Each wall is flat, endless, passes through zero and stands at right angles to its row. A trip goes straight from one point to another. Which walls does it cross, in order?

Walls:
(1): [-2.3  1.4]
(2): [5.6 1.0]
(3): [-2.0 -0.4]
(4): [ 2.1 -5.4]
(5): [-0.2 -2.7]
(6): [ 0.4 -4.7]
(7): [2.5 4.3]
(8): [-4.4 -9.1]
(9): [-2.4  1.9]
Trips:
[ 0.3 -3.5] to [-0.5 -1.5] => none
[-1.0  3.4] to [-3.4  1.4] => 7, 8
[-1.2 -5.2] to [ 1.7 -4.9] => 2, 3
[-0.3  4.2] to [4.1 0.6] => 1, 9, 4

Walls:
(1): [-7.0 -0.7 -0.5  0.5]
(2): [-1.0  3.0 -0.1 -1.4]
(3): [-2.8 -2.1  2.3  0.4]
(4): [-1.5 -3.3 -1.5 -1.6]
(5): [-1.1 -4.9  0.2  3.2]
(6): [ 5.6  2.3 -1.8 -1.4]
(7): [ 2.9  4.1  2.9 -1.6]
(8): [ 2.4 -3.2 -5.2 -0.4]
Trips:
[-2.0 -2.5  1.5  5.2] to [-6.6 -8.4 -3.0 -0.6] => 8
[ 0.6 -0.4 10.3  1.4] to [1.3 0.1 3.1 2.0] => none
[-5.7 -3.3 -7.3 -4.7] to [ 0.0 -2.0 -1.8  1.2] => 2

Walls:
(1): [-6.3  6.1  6.5 -2.9 -5.9  2.2 -1.4  4.6 -3.6]
(2): [-0.8  3.4  1.0  1.5  3.5  7.1 -3.7  2.1 -0.9]
(3): [-2.2  4.5  7.5 -0.7  5.2 -1.7  0.4  1.0 -4.8]
(4): [ 1.2 -8.2 -1.6 -0.1  0.1 -0.3 -4.5  1.9  0.9]
(5): [ 3.8  0.2  2.7  3.7  1.8 -4.6 -4.1 -1.1  4.5]
(6): [-0.3 -0.6 -0.2  1.8  3.7  3.8  5.2  1.6  1.6]
(7): [-1.3  2.6 -5.2 -3.1  4.2 -2.7  3.2  2.7 -0.9]
(8): [ 4.3 -1.7  0.8  2.2 -0.8  0.7  1.4  3.7 -4.4]
(9): [-2.6 -5.3  0.5  1.0 -1.2 -5.0 -2.0 -2.2  1.3]
(10): [-1.0  1.2 -1.0 -1.4  1.3  4.3  2.7  6.8 -3.5]
Trips:
[ 2.8 -7.4  0.2  0.9  1.3 -5.7  0.0 -1.8 -2.5] to [ 5.4 -2.6 -1.2  3.8  4.0  5.5 -1.6  4.3 -2.6] => 6, 10, 2, 9
[-1.8  6.8 -6.3  1.3 -1.0 -1.0  1.7  3.9  0.3] to [ 1.4  0.7 -3.2  1.6 -4.4  3.9  2.5  3.3  1.4] => 8, 7

Walls:
(1): [-1.5  7.3 -0.1 -4.6 -5.2  0.1  3.9 -0.7  2.7 -3.5 -0.3  1.3]
(2): [-4.0  4.8 -7.8  2.1 -2.7 -0.4 -5.7 -3.2  0.8  5.8 -1.2 -1.7]
(3): [-0.4  2.6 -3.2 -6.7  1.6  4.1 -2.3  1.0  2.1  1.6  1.5 -3.5]
(4): [-1.9  3.8  0.8 -1.5 -5.2 -0.3  0.8  3.4 -2.2 -1.0 -0.4  0.0]
(5): [ -5.0   1.9 -10.4   1.6  -2.4   1.6  -2.3   1.2   2.1  -3.7  -0.1   2.6]
(6): [-0.5 -1.8 -3.2 -4.9 -5.0  2.6 -2.1 -1.0 -1.8  1.5 -0.1  0.6]
(7): [ 3.4 -0.8 -7.6  0.2 -0.9  2.0 -5.4 -1.1 -2.8  3.8  3.1  0.2]
Trips:
[ 1.1  1.1 -2.1 -6.3 -2.4  3.0 -2.0  0.3 -3.8  1.9 -6.5  5.5] to [-2.3 -1.6 -1.5 -2.2  4.9  1.6  7.3  4.7  4.0  2.0  2.0  2.6] => 2, 7, 4, 6
[-1.1  0.7  0.9  1.4  2.7 -5.3  2.5  0.5  2.5  0.6 -2.3  2.0] to [-1.9 -1.3 -4.3  3.3  2.2  4.9  2.5 -6.2 -3.0 -2.2 -0.6  5.4] => 5, 1, 2, 7, 6
[-5.4  5.9  1.8  1.2 -5.2 -6.8  1.4 -0.6  0.0 -1.1  2.7 -1.3] to [-0.4 -1.0  0.5 -0.4 -2.6 -2.3  3.0 -4.1  2.7 -2.7  2.2 -1.5] => 2, 5, 4
[ 1.0 -5.7  2.8  0.0  3.2  1.6  2.7 -0.4 -1.2  0.4  4.3 -1.5] to [-2.2 -6.3  4.0 -1.9 -0.5  2.4  1.7  6.9 -1.6 -2.1  2.5 -5.2] => 3, 4, 6
[-1.9  0.7  0.6  0.6 -3.9 -2.3 -0.3 -2.2 -1.0  4.6  0.7  1.2] to [  0.3   4.0   0.5   1.4   0.0  -1.2  -0.3   3.4  -4.0 -10.1  -0.3   2.5] => 5, 7, 6, 2

Walls:
(1): [ 1.6  2.3 -2.6  1.9  5.6 -0.5 -2.6 -3.6 -2.0  2.9 -3.0 -0.9  0.4 -3.2
 -2.9  7.6 -2.4 -3.5]
(2): [-2.6 -3.4  3.1 -4.0 -5.7  3.7  2.8  5.5 -1.3  2.6  1.6  1.9 -1.7 -2.4
 -0.4  1.7 -1.9 -5.3]
(3): [-2.0  2.7 -3.4  1.1 -2.7 -4.0 -5.1  5.4  1.9 -2.2  4.2 -1.7 -2.0 -0.1
 -0.2  2.7 -1.4 -6.1]
(4): [ 5.9 -2.2  1.0  8.8  1.5  4.9  3.0  1.1  1.9 -3.1  2.5  5.2  2.9  1.3
 -2.2  3.7  3.0  2.0]
(5): [-1.7 -1.2 -6.7 -1.4  3.9  6.6  0.7 -1.6 -2.8 -2.9 -2.6 -0.5  2.7 -0.3
 -2.1 -6.6  3.3  0.5]
(6): [ 1.0  2.7  6.8 -6.2  5.2 -3.1  3.5  3.6 -2.7 -2.8  4.2  2.0 -7.1  1.4
  0.2  3.4  2.6 -1.1]
Trips:
[-1.0 -2.7 -0.7  3.3 -2.0  1.5 -2.3  0.2 -4.4  1.2  4.0  3.1 -4.9 -2.3
 -2.8  1.3 -0.1  6.8] to [ 5.2  2.8 -2.9 -1.9  1.1 -1.6  1.7  3.7 -6.5 -3.2  1.3 -2.6  2.5  5.5
  1.4  2.4  4.3 -5.0] => 3, 5, 1, 2
[-5.7  3.5  4.2 -3.3 -2.3  0.1  3.8 -3.0  6.2 -1.9  4.2 -3.0 -0.2  5.3
  3.6  1.3  1.6  3.1] to [-2.7  0.5 -1.2 -6.0 -1.3  0.5 -1.1  0.9  3.7  0.6  0.5  3.7  1.3 -0.1
  6.9 -0.3  5.5 -2.8] => 2, 3, 5
[ 3.3  3.1  1.7  6.0  0.3 -3.1  4.0 -2.7  4.8 -1.1 -1.6 -1.5 -0.8  5.3
  1.7  5.6 -4.3 -7.7] to [-0.7 -1.1  1.3 -0.3  2.2 -7.7  0.1  2.2 -8.2  2.2  3.4 -0.2 -2.0  0.0
  1.5 -1.3 -4.4 -2.3] => 4, 2
[-3.1 -9.3  3.7 -3.2  2.2 -2.9  1.2  2.7  5.0  1.4 -1.1 -2.1 -1.3  0.4
  4.0  0.4 -4.3 -2.1] to [ 0.8 -0.1  4.0 -3.4  3.1 -1.7  0.6  5.0  0.0  1.5  3.3 -0.9  2.8  0.2
 -4.3 -0.6  2.3 -4.2] => none

Walls:
(1): [ 1.1  3.2 -6.2  1.9 -4.2 -0.7 -3.7  0.0 -4.0 -1.2  0.3  3.1  5.6 -2.6
  3.8 -3.8 -1.1  2.1  3.9  0.3 -1.2  3.5 -4.5  1.5 -4.1  6.0  9.9 -1.6
  3.6 -3.6  0.5 -0.7]
(2): [-4.6  3.0  1.0 -0.9 -2.4 -4.0 -2.9  2.0 -5.3  4.9  0.3 -1.1 -0.8  4.4
 -1.4  1.0 -7.0 -5.7 -3.0 -1.1  0.5  1.5  1.7 -4.9 -2.0 -1.6  6.5  3.8
 -1.6  1.2 -7.4  0.7]
(3): [ 5.5 -0.6  3.4 -1.2 -4.1  0.6 -4.6  3.5 -2.7 -6.7 -4.5  2.8 -3.3 -2.4
 -1.1 -5.0  0.7 -0.5  2.0 -3.5 -1.3 -2.9  3.9  4.4  2.4  0.2 -0.2 -4.3
  1.6  1.2 -1.9  4.6]
(4): [ 1.7 -3.7  6.9 -2.5 -3.6  1.9  5.1 -0.6  3.9  2.7  1.3 -2.7 -2.6  5.9
  0.0  0.0 -6.8  1.8 -4.3  3.5  0.5 -0.8  5.0 -1.7 -1.7 -0.5  7.2  1.0
 -3.1 -3.1 -4.1 -0.7]
(5): [ 1.0  0.2 -0.6  2.5 -3.3 -1.0  0.7 -0.3 -3.7 -2.0  2.3  3.7  2.6 -6.2
 -0.3  1.6  2.8 -5.5  0.4 -0.8 -2.0 -2.2 -4.8  5.7  9.8  0.2  0.3  2.2
  6.4  1.3 -7.3  0.9]
(6): [ 0.0 -3.0  1.0  1.4 -5.0  1.1 -1.9 -3.4  2.0  0.7  1.2 -2.1 -1.3 -0.9
  0.1 -8.4  2.4 -1.5 -2.4 -7.1  2.4  0.0  2.3  2.0 -4.4 -2.6 -7.6  1.8
  0.1  1.7 -4.6  4.7]
(7): [-3.6  1.4  2.9 -4.8  0.4 -3.3 -6.0 -0.9 -3.7 -5.0 -3.4  3.9  2.5 -2.6
 -3.0 -5.5  2.4 -0.8 -6.2 -0.9 -1.1 -1.4  4.7  0.1 -0.4  0.1  0.6 -4.0
 -3.0 -2.3  4.4 -5.2]
(8): [ 2.7  1.8 -4.8 -4.8 -5.8 -0.2 -4.8 -3.0 -5.9 -2.1  2.7  2.3  1.5 -3.3
 -1.5  1.2 -1.9 -0.4 -0.9 -3.9 -1.4  6.7  2.2 -3.2 -1.0  1.4 -0.5 -0.6
 -3.1  2.3  1.2 -1.9]
(9): [-4.5  1.6 -1.7 -2.1 -0.5  0.6 -5.4 -0.8  3.4 -3.4 -0.1  4.8  1.4  0.3
  4.1 -2.2  0.3  1.8  2.3  1.4  1.3 -0.3 -3.2 -6.5  1.1  0.9 -2.3 -4.0
  1.5 -0.4 -6.2  4.5]
(10): [ 1.3  5.6 -2.5  3.0  0.6 -3.1  0.9  1.3  0.5  1.7  6.0  1.9 -5.1 -2.5
 -1.7  3.3  1.7 -1.9 -0.1 -2.7  0.4 -6.5 -1.1  3.4  4.0 -5.4  1.9  0.3
 -3.1 -0.3  4.8 -3.4]
Trips:
[-0.1 -1.6  0.8  2.9 -1.3 -2.0 -1.0  3.6 -3.4  1.0 -1.1 -0.8  1.9  1.5
  0.7  2.8 -2.4 -0.1 -4.9 -3.9 -3.3  7.2  4.1  2.6 -1.9  3.6 -1.4 -1.4
  6.3  2.7 -1.4  4.2] to [-4.5  0.9  5.5 -0.4 -6.1  0.7 -2.2  3.4  2.6  4.6  1.4  0.7 -1.5 -2.2
  1.7 -4.2  1.2  2.4 -1.1  4.2 -2.8  0.9  4.1  2.8  3.2  2.2  1.8  0.5
  7.1  1.4  0.2 -2.0] => 4, 7, 8, 9
[ 0.4 -0.6  4.1 -3.0  3.4 -3.8 -0.2  2.6 -1.5  1.7 -9.7  2.5 -3.4  5.4
  3.5 -0.7  2.5 -1.9 -2.8 -3.0 -1.1  0.5  2.3 -2.2  2.2  2.9  2.1 -0.7
 -5.6  0.5  3.1  7.7] to [-1.9 -1.7  1.7 -0.5  0.9 -3.3  3.3 -2.3 -2.4 -1.2  1.3  3.6  0.5 -5.8
 -0.2 -6.4  3.1  3.1 -4.8  4.4 -2.6  1.2 -0.7  4.2 -5.7  2.2 -2.8  1.4
 -1.0  2.7  1.4  0.6] => 6, 9, 2, 4, 1, 8, 5
[ 1.0 -7.8  0.0 -3.2 -3.3 -3.1  4.0 -2.5 -2.3 -2.4  6.4 -4.8 -0.2  4.5
  2.1  0.7  0.8 -0.3 -2.2  3.2  3.3  0.1  1.2  4.5 -3.5 -0.2 -1.5 -4.1
  5.7  4.3  1.4  0.9] to [ 1.4 -6.4 -1.0  2.1  6.0  4.8 -3.7  0.4  2.0  3.6  0.8  1.0  3.3 -0.3
 -2.7  4.7  0.6 -4.8  2.4 -0.8 -1.4 -0.1  2.8  0.1 -4.6 -3.5 -0.6 -0.9
  0.9  1.6  2.8 -2.3] => 4, 6, 10
[ 1.5 -0.3 -0.5  1.2 -7.5  0.6 -0.7  0.2  3.4 -2.4  1.5  3.9 -1.9 -4.0
  1.2 -5.2  4.0  3.3 -1.2 -4.4 -3.5 -4.1 -2.9  0.7  1.9 -3.9 -8.4 -2.9
  0.2  1.9 -3.0 -3.0] to [-5.3  0.2 -4.6  4.1 -6.4 -2.0 -0.1  1.7  4.6 -1.5  3.6  4.0 -0.7 -0.4
  3.4 -0.9 -4.0 -4.5  4.4  1.6  2.6 -0.4 -2.8 -2.4  4.0 -1.4  4.1  2.3
 -3.1 -4.4 -0.8  2.6] => 1, 7, 2, 8, 3, 4, 6
[-0.2  0.3  4.7 -0.3  0.1  6.0  2.1 -5.8  0.1  2.6 -2.5  4.9  0.9 -3.7
  1.0  8.4  1.4  7.1  1.0  0.7 -4.4  1.4 -3.3 -1.0  0.7 -2.1 -5.2 -1.2
  4.2  6.4  0.1  0.5] to [-1.8 -6.3 -2.6 -4.2  2.1 -1.5 -3.3 -3.5  0.6  0.5  1.7 -5.9  1.5  0.1
 -0.6 -5.9 -2.1 -4.6  0.3  3.0  1.8  0.8  2.2 -1.6 -2.6 -1.2 -2.4 -5.9
  0.0  0.9  0.9  0.1] => 6, 5, 7, 4, 2

Walls:
(1): [ -3.4   1.0   6.9   2.4  -4.2   5.2   1.8  -3.9  -0.8  -0.1 -10.6  -2.0
  -1.0   3.7  -0.1  -0.9  -0.2   2.8  11.3  -7.4   0.7   2.3   6.4  -4.5
   1.9   1.9  -3.6   6.2   5.5  -2.4  -3.1   5.8  -4.0   5.6  -3.6  -5.0
  -3.2  -1.8  -0.2   4.1  -1.7   0.5  -0.2   3.5  -2.1   2.9   4.4  -2.1]
(2): [ 4.5 -1.6 -3.9  2.6  6.1 -3.6 -2.1  0.4 -5.5  5.9 -2.0  3.9 -5.7  0.8
  3.6  3.5 -2.3  7.6  1.1 -0.9  2.6 -3.9  0.6  2.1 -0.7 -3.2 -3.8 -0.6
  1.0 -0.9 -1.7  0.1  1.4  1.8  0.2  0.6 -1.4  7.6 -1.2  0.4  0.8  4.7
  4.9  8.4  1.4 -0.5 -2.7  5.9]
(3): [-3.0 -3.9  0.9 -1.0  3.7  1.2 -1.2 -1.0 -1.6 -0.7  1.0  1.2 -1.9  2.4
  0.1 -4.4  1.8  2.1  4.0  0.3  6.9  2.1  2.1  2.5  5.3 -6.1 -3.4  1.7
  2.2 -1.9 -5.3 -1.0  2.3 -3.3 -4.0 -4.1  0.5  3.5  3.9 -0.8  2.2  2.5
 -4.6  4.0 -0.1  7.0 -0.8  3.4]
(4): [ 1.2 -0.3 -0.8  4.9  4.9  1.6 -1.3 -0.7 -0.9  2.2  1.9  1.1  2.6 -0.1
  0.0  1.6 -0.5  1.0  0.5  1.4  2.4 -0.8 -4.0  0.0  4.3 -2.5 -2.3 -2.0
  0.5  3.6 -1.1  3.8  2.0 -1.4  1.9 -1.6 -2.8 -4.9  3.3  3.2  1.7  1.4
 -1.9 -4.9  2.5 -2.0 -0.2  2.3]
(5): [-2.3  3.6 -5.5  1.2  2.6 -5.6  1.4 -1.2  4.4 -1.3 -5.0 -3.4 -0.1 -0.8
  2.3  0.4 -2.9 -0.4 -6.4 -2.7  2.0  6.5  0.6  2.0 -2.2  0.4  0.1 -3.8
  3.5 -3.6  0.6 -3.5 -2.4  4.9  0.1 -0.8  0.6 -0.7  6.2  4.2  2.9  2.6
 -3.5  0.2 -4.1  0.2  0.8 -1.7]
(6): [-0.4  1.8 -2.3  1.4 -4.7 -1.5 -2.2 -5.8  2.7  0.2  2.1 -4.1 -1.9  1.8
  0.8  3.8 -1.5  0.3 -1.5  3.2 -8.3 -4.0 -1.1  1.1  2.3  1.4 -1.7  4.6
  0.5  4.7 -2.8  2.5 -4.2 -1.7 -2.2  3.2 -3.6  1.2 -2.5  2.6 -5.2  7.9
  5.0 -0.8 -4.6  1.9 -4.2  3.5]
(7): [ 3.1 -4.0  0.0 -3.2 -0.3 -1.9 -5.9  3.7  0.3 -0.2 -3.8 -1.1 -0.1 -8.9
 -4.8 -5.3 -6.2 -0.6  2.9 -4.2 -5.5 -2.7 -3.2  0.4  0.8  3.2 -5.7 -3.2
  5.3  3.7  2.4 -1.8 -3.8  4.2 -0.1  1.1 -4.7 -0.3 -2.3  4.6  1.3  1.4
  0.3 -1.9  7.8  2.1 -4.6  1.1]
(8): [ -1.3  -1.9  -3.1  -0.5   2.2   4.4  -3.4   1.8   1.7  -7.2  -0.3   0.7
  -1.5   1.0   5.6  -8.5   5.1  -1.3   1.7   2.1  -2.8   0.6 -10.0  -6.0
   0.1  -3.1  -2.3  -2.6   4.0   0.4  -1.6   0.2   5.3  -0.9  -3.4  -3.2
  -2.6   4.2   0.1  -3.3   4.7   0.1   4.5   1.7   3.7   1.4  -2.9  -3.4]
(9): [-2.7  0.0  6.5  3.1  4.4  6.4  3.5  0.1  0.1  0.8 -2.6 -4.4 -3.8 -1.0
 -3.8 -2.0 -2.2  4.0 -3.1 -3.9  8.4 -6.2  1.1 -1.0 -1.6 -1.2 -2.9 -0.5
  5.2 -5.9  0.8 -3.1  1.3 -4.6 -2.3 -3.5  0.5 -0.9 -1.4  1.7 -0.4 -1.9
 -1.2  2.8  0.8 -2.3 -4.9  0.8]
(10): [-1.2  0.7  1.5 -4.0  0.8 -3.5  5.0 -3.2  4.2  2.5 -2.4  2.3  7.6  6.0
  0.0 -3.6  0.5  7.5 -0.8 -4.1  4.1 -1.0  1.9 -0.4 -1.5 -5.9 -0.9 -2.2
  2.2  3.1  1.4 -4.8 -2.4  4.4 -1.3 -2.4 -0.8 -2.2  2.2  0.9 -2.0 -1.5
 -3.5 -6.2 -0.4  2.6  4.3 -0.2]
(11): [-0.4 -1.1 -2.4 -0.3  0.0  1.7 -2.3 -0.7  2.2  4.0 -3.5 -4.8 -0.4  2.6
  0.3  0.3  1.9  0.5 -1.0  2.8 -4.4  4.6  5.4 -0.7 -4.4 -2.1  4.7  0.1
  2.1 -3.1  1.7  5.7 -1.6  2.5 10.0 -0.1 -2.5 -0.1 -0.7 -2.4  0.4 -0.7
  1.9 -0.5 -2.4 -5.9 -0.3 -0.7]
(12): [  0.1   1.1   0.8   2.8   2.0   3.6   2.7  -0.3  -0.5  -3.0  -2.5   0.8
   1.4   0.7  -0.3   2.3  -1.1   2.8   1.5   5.1   2.7  -4.4  -1.0  -3.6
   3.1  -0.1  -0.3  -0.7  -1.9  -0.3  -1.8  -1.8  -1.8   0.7   0.4   0.0
  -0.7  -2.2  -2.6  -2.7  -3.9  -2.6  -4.0  -0.3   0.7  -6.1  -3.3 -10.1]
Trips:
[ 3.1 -3.6 -5.1  1.8  1.8  2.5  0.6 -0.7 -3.0 -1.5 -1.4 -3.4 -0.4  2.4
  3.2 -2.4  0.3  2.6  0.6  1.1 -4.1  2.6 -0.6 -1.4  0.7 -0.5  0.3 -4.3
  4.0  1.7  3.1  0.4  1.2  2.1 -6.8  3.1  2.5 -0.5  2.9  1.8  1.3 -1.7
  1.7 -0.9  5.8  1.0  2.1 -7.6] to [-2.9 -4.3 -3.9 -5.0 -1.1  3.3  0.0 -5.0 -0.5 -4.2  1.1  2.3  1.2 -3.5
 -0.5  2.9  2.2  3.4 -2.1  1.2 -3.3 -4.3 -0.3  1.2  1.7 -4.0  0.2  0.9
  2.1  0.8 -1.1  3.4  4.5 -3.0  2.1  1.9 -3.9 -0.3  1.3  0.7  4.8  0.0
  2.1 -5.7  1.2 -0.2 -3.6 -1.3] => 1, 11, 5, 6, 10, 3
[-2.6 -1.1  3.4 -2.7  3.2  1.3  1.1 -3.0  1.0  5.7 -0.7  0.9  1.2  0.7
 -2.2 -4.5 -8.5  3.0  1.1 -2.6 -2.9 -2.1 -3.9  1.1  0.0 -0.5 -3.3 -4.6
 -4.4  3.8  2.5 -5.4 -2.3  2.2  2.0  0.4 -5.4 -0.1  1.0 -1.2  0.4  0.9
 -0.3 -3.5 -2.4 -2.8 -1.5  1.9] to [-5.7  2.2  1.2 -2.5 -0.5 -2.2 -3.2  0.1  4.6  0.5  3.2  1.0 -0.1  1.4
 -6.6 -3.8  4.9  1.0  0.2  2.4 -0.4 -2.1 -2.7 -5.7  4.0 -2.2 -0.5 -1.6
 -6.4  5.3  5.4  6.8 -2.0  3.7 -4.9  0.1  3.5 -1.1  0.8 -0.6 -4.2  0.4
 -3.4 -5.5  2.6  2.1  3.3  0.6] => 5, 2, 9, 8
[ -5.3   1.3   1.9  -4.5   0.4  -3.3   2.0  -1.6  -3.0   3.7   1.5  -4.4
  -1.8  -0.1  -0.1  -0.3   4.0  -4.9   4.1  -2.5  -1.6   1.4  -0.3  -5.5
  -1.0  -0.1   4.7   5.2   0.5  -0.5   0.1  -0.4   1.8   2.4  -4.2   2.0
   2.7  -3.4  -6.0 -10.5   6.1  -0.9   1.6  -1.1  -0.9   1.4  -1.8   6.1] to [-5.7  1.1 -2.9  1.7 -6.5 -0.4  1.1  1.4  1.1  3.5 -2.9 -1.4  1.9  5.8
  3.2 -5.3  2.7 -0.1  3.5  5.9 -0.7  8.5 -2.6  1.6  1.6 -6.3  2.4  3.6
  5.6 -3.4 -0.2  0.5 -0.6  2.6 -0.7 -1.8  0.9 -1.4 -1.3  1.2 -0.2 -3.4
  3.4 -5.0  0.7  0.3  0.5 -3.1] => 10, 5
[ 9.4 -0.6 -3.9 -2.7 -0.3 -2.8 -4.3  2.9  4.2 -1.1  3.5 -2.8  4.4 -1.3
 -1.1  3.0 -1.0  1.2 -7.0 -6.2 -1.3 -2.6  4.4 -5.8  6.2 -1.2  3.6 -0.6
  3.2  2.2  3.0  1.3 -1.8  4.1 -0.2 -0.9 -2.0  0.6 -4.7  1.0 -1.1 -2.0
 -1.6  1.8 -1.7  3.5 -4.7 -1.2] to [ 2.6  2.1  4.9 -2.0 -2.8  4.0 -0.9 -4.5 -1.4  0.9 -0.3  4.7 -4.0 -2.8
  1.0  0.0 -2.4 -0.7 -1.0  3.9 -1.1  0.5  3.8  8.4  2.0  3.0 -1.7  1.4
  3.8 -0.8  2.5 -1.1 -3.3 -4.9 -2.7  0.2  1.2  3.4  3.6 -4.6 -1.5  4.3
 -4.7 -0.3  0.2  1.1 -4.6  3.0] => 11, 10, 9, 3, 5
[ 0.4 -2.2  4.6 -2.0  2.2 -1.9 -1.6  1.4  2.4 -4.1  3.2  3.0 -1.7 -4.1
 -2.1 -3.6  6.1  1.6  0.6 -3.0  4.4  4.4  1.9 -0.5 -2.1  3.8  4.3 -0.9
  1.6  0.4 -1.6 -3.2  1.2  2.9  3.6  2.9  0.7 -3.9  0.4 -2.7  3.2 -1.1
  2.1  2.7  6.5 -7.4  0.9 -0.9] to [-3.0  0.0  1.0  7.6 -0.5 10.3  2.7 -2.0  7.2  3.4  0.4 -0.3 -1.4 -1.2
  0.9  0.3  0.7  6.4  2.6  2.1 -4.3  1.9  5.6 -0.2 -4.2  5.0 -2.9  2.1
 -0.1 -1.5 -2.1 -6.7  4.3  1.6 -4.1 -1.6 -0.2  8.5 -1.4 -0.5  1.1 -3.6
  1.7  0.4  1.1  1.8 -0.2 -2.7] => 1, 7, 3, 2, 6
